Rows are points. A path goes straight from each point to the next, and from the last back to the first. The post is the endless flat space through its rows: a point in 2 columns, a line in 3, a plane in 4, and so on, so that a path can go around it. Count how often the path circles the post. Going back the other way cancels.
In the rows, 100 means zero.

Post (1 x 2):
[113 114]
Path (14 x 2):
[102 55]
[125 45]
[92 81]
[74 107]
[104 148]
[169 163]
[164 108]
[115 83]
[74 65]
[66 119]
[85 101]
[72 68]
[72 117]
[66 92]
Times around: 1

Post (3 x 4):
[109 87 97 48]
[86 87 123 60]
[140 112 52 128]
Path (21 x 4):
[148 71 93 61]
[135 109 83 91]
[134 110 108 130]
[109 123 81 93]
[116 86 17 52]
[37 114 98 130]
[112 131 83 97]
[97 104 81 26]
[117 86 42 98]
[152 77 56 72]
[110 91 112 97]
[65 124 141 174]
[40 122 104 96]
[100 76 86 32]
[105 62 93 91]
[142 77 93 133]
[67 98 157 112]
[158 109 56 103]
[113 101 85 20]
[66 107 62 93]
[118 48 82 105]
Times around: 3

Post (5 x 6):
[70 62 104 154 103 118]
[112 133 88 69 70 85]
[72 89 81 120 115 102]
[97 163 114 56 92 101]
[94 83 94 120 126 130]
Path (20 x 6):
[111 108 105 84 128 152]
[40 103 96 117 107 112]
[97 84 119 91 134 156]
[100 85 102 85 141 88]
[106 82 79 128 64 74]
[73 109 85 132 106 98]
[99 120 39 74 48 69]
[39 114 87 74 119 118]
[105 110 86 68 155 112]
[85 107 140 112 152 106]
[129 195 154 72 88 131]
[53 133 85 128 67 107]
[52 140 53 64 137 105]
[64 109 115 92 89 134]
[88 75 94 99 125 121]
[114 88 77 96 98 83]
[98 113 96 133 146 104]
[52 133 87 111 177 144]
[111 117 84 80 130 147]
[76 98 85 138 41 94]
Times around: 3

Post (7 x 8):
[84 92 94 117 95 118 114 91]
[103 62 103 106 99 98 108 112]
[75 122 84 104 102 107 90 133]
[117 77 62 113 89 109 108 108]
[110 161 99 61 63 195 46 81]
[125 77 90 125 122 77 119 94]
[98 98 85 122 73 92 89 94]
Path (34 x 8):
[128 96 71 112 82 113 96 113]
[110 114 87 99 116 91 105 132]
[116 134 77 138 100 62 129 35]
[102 61 84 79 94 96 81 107]
[121 95 72 98 112 143 86 62]
[108 86 65 99 96 65 107 111]
[68 91 104 89 92 92 97 156]
[142 96 68 133 102 83 119 114]
[105 91 108 137 97 101 111 83]
[114 104 46 101 69 156 65 101]
[88 83 58 75 111 128 78 152]
[82 129 78 102 90 113 96 60]
[66 147 84 91 100 130 97 91]
[101 97 48 99 78 131 89 113]
[74 81 98 127 122 115 101 107]
[117 124 75 111 94 123 76 129]
[161 106 87 129 81 97 107 59]
[138 62 114 116 142 86 120 111]
[97 80 89 123 106 118 108 100]
[72 139 64 97 79 162 83 97]
[88 98 83 100 99 126 108 99]
[121 108 80 97 80 69 79 125]
[39 93 60 106 59 154 117 144]
[98 119 80 97 85 164 86 131]
[89 89 102 143 148 99 119 100]
[132 75 118 94 94 113 64 71]
[83 71 76 108 116 57 118 116]
[108 96 70 87 71 115 97 107]
[117 132 59 80 42 171 71 98]
[85 106 71 135 73 124 107 127]
[95 94 73 132 85 100 63 136]
[83 103 110 92 127 161 87 70]
[94 65 108 112 78 152 69 60]
[167 86 57 113 102 114 65 124]
Times around: 2
